Every row gives one point. The points of each table are mixes of a few directions, plus a little noise. How many directions does each table use, and how many do they share? Where both have some left over, give the other angles between the two spaces (their principal angles), to ten degrees, smallest first.

First:
[-2.4 -1.8 -3.4]
[-4.2 -3.2 -6.0]
[5.4 4.2 7.8]
[1.2 0.9 1.7]
Second:
[-4.8 -3.8 -7.0]
[4.5 3.2 6.6]
[-2.2 -1.7 -3.0]
[2.6 1.9 3.5]
Directions: first 1, second 1, shared 1

First (8 x 6):
[-3.7 -7.1 -1.8 1.5 -1.2 -5.8]
[-0.4 -2.5 -4.3 -0.4 -2.1 -0.1]
[-0.9 -0.7 -0.6 -2.8 -2.5 -1.1]
[0.7 7.1 9.2 -3.8 1.5 0.8]
[4.6 0.7 5.8 -2.0 -3.0 -2.5]
[0.3 -7.7 -7.6 9.8 2.9 -0.8]
[-0.4 4.1 1.1 -5.0 -1.5 2.1]
[-0.3 6.3 -1.7 2.8 6.0 7.5]
Second:
[1.5 -2.4 -2.3 4.2 1.1 1.7]
[2.3 -1.4 6.3 1.2 -0.5 0.2]
[-7.4 3.0 -8.6 -0.9 4.3 -0.3]
[-2.9 -2.8 1.9 8.0 6.6 2.5]
[-2.5 5.2 -1.9 -9.6 -3.6 -3.3]
[3.7 0.7 7.6 -4.3 -4.6 -1.6]
[5.3 -2.3 -3.1 1.3 -3.2 1.0]
Directions: first 4, second 3, shared 2; angles 30

First:
[-2.6 -7.6 0.5 4.9 -0.1 -2.3 1.4 1.3 3.4 8.6 -2.3]
[4.0 3.7 0.1 -2.6 -2.8 -2.2 -2.4 -5.2 -4.2 -8.7 1.7]
[8.8 9.2 -5.0 -8.9 -2.2 4.6 -4.0 7.6 3.8 -9.9 9.9]
[3.8 -1.5 1.2 -1.8 -1.6 -3.4 -3.5 -3.9 0.9 -4.5 -0.2]
[-6.8 -2.5 3.2 2.6 3.3 1.9 2.9 2.9 3.7 5.4 -4.3]
[-4.3 -0.5 3.3 2.7 4.6 1.4 2.7 1.2 0.3 6.2 -5.0]
[8.5 6.7 -3.7 -2.4 -2.4 0.8 -1.4 3.8 -1.5 -3.1 6.5]
[-9.2 -4.9 -2.2 4.1 -1.1 1.2 4.3 -0.6 -2.2 4.6 -0.9]
[0.7 3.1 3.3 2.8 -3.0 -1.9 1.4 0.7 0.1 -3.1 0.1]
[-0.6 -1.9 -1.2 -3.9 0.8 0.4 -2.6 -3.4 0.0 -3.6 -0.2]
[-2.5 -3.9 0.5 2.6 4.7 -0.7 1.2 -4.3 -4.4 8.1 -5.3]
Second:
[-5.5 4.9 6.9 3.4 -1.3 -1.7 3.4 -5.6 -5.3 -6.8 -4.9]
[-2.2 -1.6 -4.7 -3.8 -2.2 1.6 -1.3 -2.0 -1.1 -4.9 3.4]
[2.0 0.6 -4.6 -5.8 -2.7 2.7 -2.9 4.3 5.2 -6.1 6.5]
[1.7 0.1 -2.7 -4.1 0.8 3.1 -1.9 5.3 5.4 -0.4 3.4]
[-5.3 -2.3 -1.5 3.5 3.1 4.3 4.4 8.5 4.0 11.0 -0.4]
[1.7 -2.9 4.2 1.5 4.3 -3.9 -1.7 -7.4 -3.4 3.8 -7.0]
[-5.0 3.0 5.0 3.1 0.1 0.4 3.4 0.6 -0.2 -1.5 -3.2]
[5.8 8.3 2.2 -1.4 7.2 2.1 0.0 0.2 -5.3 3.4 -3.0]
[-2.2 -6.6 -3.5 4.6 -7.2 -3.2 1.5 0.5 1.2 1.6 3.7]
[9.2 -3.4 -1.4 -0.9 -2.0 -5.5 -4.8 -4.4 -0.5 -0.1 1.3]
Directions: first 6, second 6, shared 6

First (10 x 14):
[2.0 -0.7 -4.1 -6.3 0.7 -1.9 -1.1 -2.2 -3.0 1.4 0.9 -5.8 1.3 -1.4]
[-1.0 -0.5 5.6 2.4 1.7 7.1 -2.8 -2.2 -5.2 -4.2 8.2 -0.7 2.3 -1.3]
[5.0 -1.4 -1.5 0.4 8.5 -19.0 3.9 0.1 5.5 12.2 -1.2 -1.1 -10.6 -5.0]
[2.8 0.0 -0.9 4.2 -0.1 7.5 1.3 5.2 -1.4 -3.5 -3.6 -1.1 2.8 1.2]
[-0.8 2.3 -0.3 2.4 -5.3 4.4 -3.8 -2.4 2.3 -3.7 -0.2 2.0 1.6 -1.5]
[-1.1 3.6 0.5 1.2 -5.8 5.5 -2.7 -0.9 1.6 -4.7 -1.3 2.3 4.5 2.3]
[-4.3 1.0 3.4 -2.6 -1.9 0.9 -1.4 -3.0 -1.3 -1.7 3.6 2.3 2.4 3.0]
[1.2 3.6 -0.6 -3.2 -3.2 1.0 -3.7 -3.9 -0.6 -2.0 1.8 -2.1 4.4 0.7]
[3.1 -0.4 1.0 1.3 7.0 -10.4 7.3 6.4 2.5 7.2 -4.9 1.0 -3.8 4.0]
[-6.8 -7.6 -3.2 0.3 -1.5 4.8 2.8 2.8 -0.5 -0.9 -3.0 3.1 -5.0 -2.2]
Second, 8 rows:
[5.8 0.5 2.0 -9.0 1.9 -0.3 -0.4 -2.8 -2.1 -1.5 -3.1 -6.8 -1.8 0.8]
[-6.7 -5.9 5.4 3.6 -1.0 2.3 2.7 0.5 5.1 -1.8 -4.1 8.7 -11.3 -2.2]
[-6.2 -5.5 1.2 2.5 -0.5 0.4 2.4 1.0 2.9 0.5 -2.0 6.0 -7.7 -2.2]
[7.7 3.1 2.1 -7.9 1.5 0.1 -1.5 -2.8 -2.5 -2.1 -2.0 -7.8 1.7 1.8]
[-5.4 -0.5 -6.4 6.9 -1.1 -1.8 0.5 3.2 -0.3 3.9 4.8 3.7 4.7 -0.9]
[6.8 5.1 4.9 -2.6 0.1 2.2 -2.4 -2.2 -0.2 -3.7 -1.4 -3.8 2.4 2.4]
[-7.1 -3.0 -5.3 6.2 -0.8 -1.7 1.5 3.0 0.7 3.6 3.3 5.3 0.7 -1.8]
[5.0 6.4 -4.2 0.4 0.0 -1.2 -2.8 0.2 -3.5 1.0 4.5 -5.3 11.2 2.3]
Directions: first 6, second 3, shared 2; angles 90

First, 8 rows:
[4.2 7.3 -4.1 9.2 4.9 -6.9 -7.2 -4.4 -2.4 6.8 2.4 9.7 2.6 3.0 0.4 5.1 -2.0 8.5 0.7 6.7 3.4 -1.9 1.2 -6.4]
[-2.8 -5.1 3.0 -6.4 -3.4 4.7 5.0 3.1 1.6 -4.8 -1.7 -6.7 -1.8 -2.0 -0.2 -3.5 1.4 -5.9 -0.5 -4.6 -2.3 1.3 -0.9 4.4]
[-5.1 -9.1 5.2 -11.3 -6.1 8.5 8.9 5.5 3.0 -8.3 -3.0 -12.0 -3.2 -3.6 -0.4 -6.3 2.6 -10.6 -0.9 -8.3 -4.1 2.4 -1.5 8.0]
[4.3 7.5 -4.4 9.5 5.2 -6.9 -7.4 -4.4 -2.4 7.1 2.6 9.9 2.6 3.0 0.2 5.2 -2.0 8.8 0.8 6.8 3.4 -2.0 1.2 -6.5]
[-2.6 -4.6 2.5 -5.6 -3.0 4.1 4.4 2.6 1.5 -4.2 -1.5 -6.0 -1.5 -1.8 -0.3 -3.0 1.3 -5.2 -0.5 -4.1 -2.0 1.2 -0.7 3.8]
[-0.3 -0.4 0.3 -0.6 -0.3 0.4 0.5 0.3 0.2 -0.4 -0.1 -0.6 -0.2 -0.1 -0.1 -0.4 0.1 -0.5 -0.1 -0.3 -0.3 0.1 -0.2 0.5]
[0.7 1.2 -0.8 1.6 0.8 -1.2 -1.3 -0.8 -0.4 1.3 0.4 1.7 0.5 0.5 0.0 0.9 -0.3 1.5 0.2 1.2 0.6 -0.3 0.2 -1.1]
[1.6 3.0 -1.7 3.7 2.0 -2.7 -3.0 -1.8 -1.0 2.8 0.9 3.9 1.1 1.1 0.2 2.0 -0.9 3.5 0.3 2.7 1.4 -0.7 0.5 -2.6]
Second:
[4.8 7.2 -3.7 7.6 6.9 1.3 -0.8 -1.7 -4.9 10.1 3.8 7.2 -4.2 3.9 -5.7 1.6 -4.1 6.8 1.2 7.5 4.5 -8.6 2.7 -4.5]
[-3.6 -6.5 5.4 -4.4 -4.2 2.8 3.8 0.7 1.0 -5.3 -1.5 -7.4 -1.0 -3.4 0.6 -2.4 2.2 -6.5 -0.4 -8.9 -4.6 4.8 -1.7 4.2]
[2.5 6.0 -6.3 6.9 7.6 0.0 -1.5 2.0 -7.5 5.7 2.7 8.1 -5.1 3.5 -1.0 -1.0 -1.1 2.5 -0.1 2.6 3.1 -8.0 0.9 -2.7]
[-1.4 -0.9 -2.4 -5.6 -2.4 -0.5 -0.1 3.3 3.6 -4.8 -2.4 -1.2 2.9 0.0 3.5 -1.3 1.4 -1.7 -0.9 2.5 0.9 0.9 -0.4 1.6]
[-0.8 -1.8 1.2 -0.3 2.6 8.0 6.7 3.4 -5.4 1.8 1.5 -2.9 -8.7 0.1 -4.6 -4.8 -0.5 -4.7 0.0 -5.1 -1.0 -5.7 0.2 3.1]
[-1.1 -3.8 6.9 1.2 -4.3 -3.5 -1.8 -6.0 2.7 -1.5 -0.3 -3.8 3.9 -3.3 0.6 3.4 0.8 0.1 0.7 -5.9 -4.3 8.6 -1.2 -0.3]
[1.4 0.8 1.4 -2.3 -5.1 -6.3 -4.9 -4.8 9.1 -1.3 -2.0 -0.3 10.0 -0.6 2.0 5.6 -0.9 5.9 0.7 7.7 1.3 6.6 0.7 -2.8]
[-0.9 2.7 -7.1 0.3 0.7 -7.9 -6.9 3.0 0.3 -5.1 -2.0 6.2 5.4 1.2 9.2 0.7 3.1 0.3 -1.8 2.0 1.4 2.1 -1.6 -1.4]
[-0.8 -3.4 4.5 -3.2 -1.9 6.0 5.6 0.1 0.9 0.3 0.2 -6.0 -3.2 -1.4 -4.5 -1.9 -0.9 -2.7 0.6 -2.4 -1.4 -0.6 0.5 2.6]
Directions: first 1, second 4, shared 1

First:
[-0.2 -0.6 -8.0 -1.2 -1.7 6.7 -3.0 2.1 -0.7 7.4 -0.3 -5.0 4.6 -5.7 6.1 -1.1 -4.1 1.5 0.9 -2.7 -7.3 -6.3 13.2 -1.1 -4.6 7.0 4.1 -3.9 7.3 5.1 -6.9 6.4]
[2.6 3.8 1.7 -0.8 6.7 3.4 -3.1 -0.2 3.6 -2.6 -1.6 0.6 5.2 7.7 7.4 6.8 0.6 4.8 0.7 3.6 4.3 0.4 0.2 -1.5 4.8 6.7 0.3 -0.3 -2.2 -2.2 -1.5 3.8]
[-0.9 -0.5 0.9 -0.3 -2.7 -2.6 1.9 -1.3 -0.2 -0.2 -0.2 0.7 -1.7 -0.5 -2.7 -2.1 0.2 -0.2 0.3 -0.7 -0.1 1.8 -2.2 1.3 -0.2 -1.9 -0.1 0.9 -0.6 -0.1 1.1 -3.9]
[-0.8 -0.3 -1.0 -0.6 -2.5 -0.6 0.9 -0.6 -0.2 1.4 -0.5 -0.5 -0.1 -1.3 -0.5 -1.8 -0.8 0.7 0.7 -1.0 -1.5 0.2 1.2 0.8 -0.9 0.6 0.9 0.0 1.1 0.9 -0.9 -1.8]
[0.4 -3.8 0.5 3.9 3.3 0.7 -1.2 4.4 -4.0 -1.9 4.5 0.6 -5.1 -5.4 -5.1 0.0 2.3 -9.0 -4.4 -0.1 0.3 -4.1 -2.5 -2.7 -2.8 -9.4 -3.7 -0.4 0.0 -0.7 3.9 7.1]
[-4.4 1.8 -0.4 -5.8 -15.1 -8.3 7.6 -8.8 2.8 4.6 -6.1 0.0 0.4 1.3 -2.8 -9.1 -3.7 9.6 6.7 -4.1 -4.2 9.1 -0.2 7.7 0.2 5.9 5.3 2.5 0.6 2.8 -2.9 -20.8]
[2.1 4.2 5.5 -0.8 5.4 -1.0 -0.7 -2.2 4.2 -5.6 -2.1 2.9 2.9 10.3 3.7 5.9 2.2 4.9 1.0 4.4 7.3 4.4 -6.4 0.0 7.0 3.6 -1.1 1.8 -5.7 -4.3 1.8 -1.9]
[1.4 -0.9 3.6 2.7 5.1 -0.6 -0.9 2.2 -1.1 -4.7 2.5 2.3 -2.9 1.2 -2.7 2.8 3.0 -4.8 -3.0 2.2 4.2 -0.5 -6.0 -2.1 1.5 -6.1 -3.7 1.0 -3.2 -3.1 4.3 4.0]
[-0.1 -3.9 -2.7 2.9 1.1 2.3 -1.4 4.5 -4.1 1.5 3.9 -1.5 -3.4 -7.6 -3.2 -1.4 0.4 -7.5 -3.3 -1.6 -2.9 -5.4 2.5 -2.5 -4.7 -6.3 -1.7 -1.5 2.9 1.5 0.9 7.4]
Second (10 x 32):
[1.3 -3.7 -1.2 1.7 -2.2 -0.2 3.2 2.2 -1.6 1.3 3.0 -0.2 -0.2 -0.1 -2.3 0.2 -0.4 1.1 0.3 -1.5 -4.4 0.1 2.3 -1.8 -5.2 -3.7 0.9 -0.9 0.8 -0.7 -1.7 -4.9]
[3.6 8.4 1.3 0.4 -13.0 -2.9 9.7 3.2 -4.7 -2.8 17.0 -0.4 2.3 6.6 -6.6 -2.1 1.3 8.0 3.7 13.2 -6.6 -3.0 2.3 -2.1 4.6 -2.1 -5.1 -4.4 4.7 -11.0 -17.5 -18.7]
[-3.6 2.9 3.6 -1.8 3.4 5.5 -4.7 1.2 4.0 -6.7 0.3 5.0 6.1 8.5 6.4 5.7 3.9 5.0 -1.1 4.1 7.7 -3.0 -3.5 -1.5 4.1 5.1 -0.2 2.4 -5.1 -9.9 -3.9 -3.6]
[-2.0 10.7 2.7 -4.6 5.5 -1.2 -8.2 -7.1 3.5 -1.0 -9.7 -1.4 -1.8 -3.1 4.4 -3.5 -0.6 -5.2 -0.6 3.0 10.7 0.3 -5.6 5.9 14.8 9.3 -2.5 1.6 -0.6 6.4 6.8 16.9]
[-0.7 -6.3 -1.1 1.2 3.2 1.7 -1.0 1.3 0.7 1.3 -3.1 0.7 0.1 -1.2 1.2 2.2 -0.1 -0.9 -1.1 -5.6 -0.7 1.0 0.9 -1.0 -6.3 -2.1 2.6 1.2 -1.7 1.4 4.1 1.3]
[-0.9 -3.8 -0.6 0.5 3.7 1.4 -2.3 0.0 1.3 0.7 -4.3 0.5 -0.1 -1.2 1.8 1.5 -0.1 -1.6 -1.0 -4.3 1.2 0.7 0.0 -0.1 -3.2 -0.3 2.0 1.2 -1.7 2.0 4.1 3.6]
[0.0 -5.1 -1.3 1.6 1.0 0.9 0.8 1.7 0.0 1.1 -0.5 0.3 -0.2 -0.5 -0.3 1.5 -0.3 0.0 -0.6 -3.7 -2.2 0.7 1.3 -1.5 -5.6 -2.6 1.7 0.3 -0.5 0.3 1.4 -1.4]
[1.5 1.7 -1.1 0.0 -2.1 -3.2 1.7 -1.3 -1.6 2.2 0.4 -2.6 -2.7 -3.3 -2.9 -3.5 -1.8 -2.0 0.8 0.5 -2.1 0.9 0.9 1.5 1.5 -0.9 -1.0 -1.3 2.6 4.0 0.5 2.3]
[0.8 -5.9 -1.9 2.1 -1.3 0.3 3.0 2.6 -1.4 1.8 1.9 0.0 -0.4 -0.6 -1.9 1.1 -0.3 0.6 0.0 -3.5 -4.7 0.5 2.8 -2.1 -7.4 -4.4 1.7 -0.6 0.3 0.1 -0.2 -4.4]
[0.2 1.2 -0.6 -1.0 2.1 -2.0 -2.1 -3.2 0.4 2.5 -5.3 -2.4 -3.1 -5.1 0.0 -2.9 -1.9 -4.5 -0.2 -2.1 1.5 1.5 -0.7 2.6 2.5 1.3 -0.1 0.1 1.1 7.1 5.8 9.2]
Directions: first 3, second 3, shared 0; angles 30, 70, 90

First, 10 rows:
[-1.9 3.9 0.5 9.0 0.1 0.3 0.6 -1.9 3.8 -0.7 0.9 9.1 3.8 -5.0 -0.5 -4.2 0.2 -3.3 2.8 -2.1 1.2 8.0 -2.4 -7.7 0.4 -5.2 -1.7 1.4 1.9 2.1 -1.0 -6.7]
[-3.7 -0.7 -6.9 -2.0 -3.3 -4.3 -4.9 -3.2 -0.8 9.7 1.9 1.8 -0.2 2.4 -3.8 -4.8 0.0 -4.1 0.2 2.9 -5.3 -0.9 -2.4 0.9 1.0 2.4 -3.2 -3.8 5.0 -0.7 3.8 0.8]
[-1.3 3.2 -2.9 -6.2 -7.0 3.2 -4.6 5.2 -7.0 -7.8 -0.8 1.2 -0.3 -7.1 -5.0 10.8 3.9 2.3 0.3 -3.8 -5.6 5.4 5.2 9.8 1.2 1.5 -2.7 3.7 -0.5 1.4 -1.3 7.0]
[5.3 -5.6 7.6 1.6 9.6 -0.6 7.9 -1.8 5.3 1.9 -1.1 -8.8 -2.2 9.2 8.3 -5.1 -4.3 2.8 -2.3 3.4 8.8 -10.7 -2.1 -5.6 -2.2 0.3 6.2 -2.2 -4.3 -2.5 -0.6 -3.3]
[-1.7 0.5 -2.5 0.7 -1.4 -1.4 -1.8 -1.4 0.2 3.2 0.8 2.2 0.5 -0.1 -1.6 -2.2 0.1 -2.0 0.5 0.6 -1.9 1.2 -1.1 -0.7 0.5 0.0 -1.5 -1.0 2.1 0.1 1.2 -0.7]
[1.9 -3.7 -0.6 -10.3 -0.9 0.2 -1.0 2.8 -4.9 -0.6 -1.1 -9.6 -4.0 4.2 0.0 6.0 0.3 4.0 -2.9 1.6 -1.9 -7.8 3.3 9.4 -0.3 5.6 1.5 -0.9 -2.2 -2.0 0.7 8.0]
[-2.1 -1.3 -6.1 -8.2 -4.9 -1.9 -5.4 0.7 -5.1 4.1 0.6 -3.0 -2.2 1.6 -4.2 2.9 1.4 -0.3 -1.2 1.7 -6.4 -2.7 1.5 8.1 0.9 4.9 -2.4 -1.9 2.3 -1.0 2.7 6.6]
[2.5 1.9 6.4 6.2 3.7 3.4 5.0 1.3 3.1 -7.6 -1.2 2.2 1.8 -3.3 3.6 1.0 -0.4 1.8 1.0 -2.9 5.7 3.5 0.4 -5.2 -0.9 -4.4 2.3 3.4 -3.4 1.3 -3.5 -4.3]
[-1.0 -2.6 -2.5 0.2 1.5 -4.0 -0.6 -3.9 2.2 9.2 1.3 -1.3 -0.7 5.6 0.4 -7.0 -1.9 -2.8 -0.5 3.8 -0.5 -4.5 -3.4 -2.8 -0.1 1.5 -0.2 -4.1 2.7 -1.5 2.9 -1.7]
[2.0 4.5 7.1 8.9 2.6 5.0 4.9 2.3 3.2 -11.5 -1.3 6.1 3.4 -7.6 2.9 2.6 0.6 1.6 2.2 -5.2 5.8 8.4 1.1 -6.3 -0.6 -6.7 1.5 5.5 -3.6 2.7 -4.9 -5.7]
Second (9 x 32):
[1.7 -5.2 1.0 -3.1 3.8 -3.4 2.7 -2.1 1.8 7.5 1.4 -3.6 -2.3 6.4 0.5 -2.6 -2.3 -2.8 -1.8 1.2 -2.3 -9.2 1.9 0.5 -3.6 2.8 0.0 -4.7 1.0 2.9 1.8 -0.4]
[4.6 1.1 -6.6 6.3 -3.3 6.3 5.2 4.1 3.6 -10.9 -4.9 -1.5 5.3 -11.7 0.4 2.6 9.4 3.8 1.7 -1.8 9.7 11.5 -8.6 -0.8 2.9 -12.3 1.3 11.4 0.5 -7.2 0.6 5.4]
[7.0 -3.7 -6.5 4.5 -0.4 4.1 8.2 3.0 5.8 -5.9 -4.4 -5.1 4.0 -7.6 0.9 0.9 8.9 1.6 0.2 -1.0 9.0 4.8 -8.4 -0.5 -0.1 -11.8 1.4 8.7 1.5 -5.5 2.4 5.9]
[-4.2 5.3 2.1 0.2 -2.4 0.7 -5.3 0.1 -3.8 -2.8 1.0 4.6 -0.1 -1.2 -0.8 1.6 -2.2 1.3 1.0 -0.4 -2.3 4.5 2.5 0.0 2.6 3.3 -0.5 -0.4 -1.3 0.4 -2.1 -2.2]
[-2.4 1.6 2.2 -1.2 -0.1 -1.0 -2.8 -0.9 -2.0 1.2 1.4 1.9 -1.0 2.1 -0.4 0.0 -2.7 -0.2 -0.1 0.3 -2.7 -1.0 2.6 0.3 0.2 3.6 -0.4 -2.5 -0.5 1.7 -0.8 -1.8]
[-4.8 5.2 2.9 -0.6 -2.1 0.0 -6.0 -0.2 -4.0 -1.6 1.4 4.7 -0.6 0.1 -0.7 1.3 -3.3 0.9 1.1 -0.3 -3.2 3.3 3.4 0.0 2.4 4.5 -0.7 -1.7 -1.4 1.1 -2.3 -2.9]
[-0.2 -2.2 1.7 -2.1 2.1 -2.5 0.1 -1.5 0.1 4.8 1.5 -1.2 -1.9 4.7 0.1 -1.4 -2.6 -1.8 -1.0 0.8 -2.8 -5.8 2.3 0.3 -1.8 3.4 -0.2 -4.0 0.2 2.5 0.6 -1.1]
[-3.1 -2.8 5.9 -6.2 4.2 -6.3 -3.3 -4.1 -2.4 11.7 4.5 -0.1 -5.2 12.0 -0.3 -3.2 -8.7 -4.1 -2.0 1.8 -8.7 -12.9 7.6 0.9 -3.6 11.1 -1.0 -11.0 0.0 6.9 0.0 -4.5]
[1.3 0.7 -2.3 2.5 -1.4 2.4 1.4 1.5 1.2 -4.3 -1.7 -0.2 1.9 -4.4 0.2 1.2 3.4 1.4 0.8 -0.8 3.4 4.7 -3.1 -0.2 1.3 -4.3 0.4 4.3 0.2 -2.7 0.1 1.8]
Directions: first 3, second 2, shared 0; angles 30, 70

First (10 x 32):
[-5.4 11.1 3.3 2.5 -2.7 1.8 -3.4 -2.3 8.1 0.0 13.6 -1.8 -4.1 -7.8 -7.6 7.2 6.3 3.9 6.8 -3.9 -3.3 8.2 -2.7 1.2 4.0 -3.1 1.9 1.1 -1.2 -10.9 1.7 6.7]
[-1.5 -3.6 -0.2 -2.7 1.3 -2.6 0.7 0.1 -6.0 1.5 -7.7 1.8 2.5 3.3 0.7 -6.5 -4.7 -0.7 -0.1 3.9 -0.6 -4.6 3.8 -1.5 -8.0 2.2 -0.5 2.1 2.1 6.5 2.9 -1.0]
[-6.3 -1.9 1.0 -5.4 0.9 -4.9 0.8 -0.5 -7.4 3.2 -9.1 -0.5 1.1 4.5 -0.6 -9.9 -4.1 1.6 2.6 4.2 -3.2 -4.3 5.7 -1.9 -10.5 2.2 1.3 1.9 3.4 6.1 4.9 -0.1]
[-4.5 6.5 0.4 0.7 -0.5 -0.3 -4.0 0.1 7.1 -0.1 8.3 -7.2 -4.4 -6.2 -9.5 6.8 3.0 1.6 7.5 -4.7 0.9 3.3 -0.8 1.6 6.5 -1.7 -5.4 0.2 0.8 -6.0 0.2 1.4]
[3.1 -3.4 -1.5 -0.1 0.6 0.4 1.7 0.9 -0.3 -0.8 -2.2 -1.1 -0.5 2.8 4.0 0.0 1.0 -0.9 -4.0 -1.1 1.6 -0.9 -1.4 0.6 4.4 0.0 0.6 -2.9 -0.7 0.7 -3.1 -3.2]
[5.5 -5.1 -3.9 2.0 2.3 0.7 -1.3 2.8 1.2 -1.9 -2.5 -2.9 1.8 -0.9 -1.6 4.4 -4.3 -4.7 -1.0 -0.8 6.7 -4.6 0.4 0.8 4.1 1.1 -9.7 -0.1 0.6 4.7 -3.2 -5.5]
[-6.4 3.1 1.5 -3.0 -0.7 -2.6 -0.5 -0.8 0.1 1.9 0.3 -3.9 -3.1 0.5 -2.9 -2.5 2.4 3.3 3.5 -1.3 -3.1 1.5 1.1 -0.1 -0.3 -0.5 2.2 -0.7 1.4 -2.3 1.9 1.5]
[15.7 -4.8 -1.4 8.6 -0.3 8.3 1.9 -0.2 -0.4 -4.5 2.6 15.3 8.4 -2.0 9.7 5.3 -3.6 -6.5 -10.3 4.3 4.0 -0.1 -4.5 -0.6 -2.4 0.3 1.4 2.5 -5.3 2.8 -3.3 1.0]
[1.4 -3.7 0.9 -1.9 -0.5 -0.3 4.1 -0.8 -6.0 0.8 -6.2 5.1 2.0 6.2 8.6 -7.1 0.1 0.7 -6.2 3.0 -2.7 -1.3 0.2 -1.3 -4.7 0.8 8.0 -1.4 -0.8 2.8 0.1 -0.2]
[-1.8 2.1 0.0 -0.6 -0.6 -0.3 -0.3 0.3 3.3 -0.1 3.1 -4.7 -3.6 -0.4 -1.1 2.5 4.1 1.6 0.9 -3.6 -0.1 2.3 -1.6 1.1 6.7 -1.5 0.4 -2.8 -0.3 -4.2 -1.8 -0.7]
Second:
[-4.1 0.2 1.3 -1.4 -0.5 -1.7 0.3 1.2 -1.1 -1.0 -1.7 0.4 -2.2 2.8 3.5 -2.6 1.0 1.2 -0.8 1.2 -2.4 -1.2 1.6 -0.1 -6.0 3.2 4.9 1.1 0.5 -0.1 2.3 1.9]
[11.9 -2.5 -2.5 -0.4 -0.1 3.6 -0.6 -4.1 2.4 4.2 -2.7 -0.8 2.3 -1.9 -9.2 8.3 -0.3 4.9 3.3 9.4 4.3 3.7 -2.8 4.7 11.9 -2.6 -5.2 -6.3 -8.1 1.2 -3.6 -4.5]
[-1.6 1.8 -0.4 3.6 -0.6 -2.0 -2.4 -0.1 0.0 -2.1 2.7 -1.3 5.5 -1.9 -4.3 1.1 0.4 -4.5 2.4 -10.0 -0.4 4.2 -0.7 0.3 0.9 -4.4 0.0 2.7 2.8 1.2 1.5 3.3]
[-3.3 2.5 -2.3 -1.7 -0.4 -1.9 2.9 0.6 -2.3 -1.6 0.8 -3.2 2.2 5.5 -1.2 -4.7 -0.4 0.4 2.3 -1.7 1.3 0.2 0.4 -0.1 -3.4 0.4 1.5 2.5 5.8 2.5 3.0 2.7]
[0.2 1.8 -4.1 -2.0 -2.6 -1.8 8.1 0.4 2.9 6.5 1.8 -3.2 4.5 8.2 -2.6 -1.2 6.3 5.7 -1.1 -3.7 6.4 3.7 -2.3 2.6 5.9 -3.9 3.9 -10.4 -2.8 0.7 1.5 3.7]
[-3.7 -0.9 2.1 0.3 0.0 -1.1 -1.9 1.1 -1.1 -0.9 -0.7 0.8 -3.4 -2.4 5.3 -0.3 3.1 0.1 -1.5 1.1 -1.1 -1.8 0.7 -0.6 -2.5 2.1 2.1 0.7 -2.8 -3.3 -1.5 -0.6]
[2.1 1.3 2.3 2.6 -0.8 0.9 2.4 0.7 7.1 2.6 1.2 6.1 3.7 3.4 -3.2 -0.6 -6.9 -4.6 -6.0 -12.6 -5.8 2.6 1.7 -2.3 -4.1 -2.6 4.6 -2.9 4.9 5.1 6.4 6.0]
[4.5 -2.8 -0.3 3.2 1.9 1.2 -11.1 -3.5 -5.7 -5.8 -1.1 -3.6 0.1 -13.2 -5.2 8.8 2.1 -1.9 9.4 8.5 2.6 1.9 -2.5 3.5 8.8 -1.7 -9.8 7.7 -6.0 -3.6 -7.8 -7.6]
[3.0 1.0 -3.0 -0.2 0.3 1.4 3.4 -0.4 0.8 1.7 2.9 -2.0 2.8 1.3 -3.5 -0.5 -1.0 0.1 0.7 -1.6 3.8 0.6 -1.8 -0.3 5.4 -3.2 -4.5 -2.0 2.3 1.1 -1.1 -0.7]
[-7.8 0.0 1.8 -2.2 0.9 -2.4 -3.8 1.2 -6.8 -6.1 -2.9 -2.0 -5.4 -0.4 6.8 -4.3 1.9 0.7 3.2 7.2 -2.7 -4.2 2.2 -0.5 -9.7 6.8 2.8 8.9 2.1 -1.9 -0.1 -0.9]
[-1.1 -2.6 5.2 -1.8 2.3 3.9 3.2 3.2 4.2 2.2 0.2 8.7 -10.6 -1.4 13.4 -4.4 -6.2 -1.8 -12.2 2.1 -6.1 -10.0 3.1 -7.5 -7.4 5.7 0.3 -2.1 1.4 -2.8 -1.2 -3.1]
Directions: first 4, second 6, shared 0; angles 30, 40, 60, 60
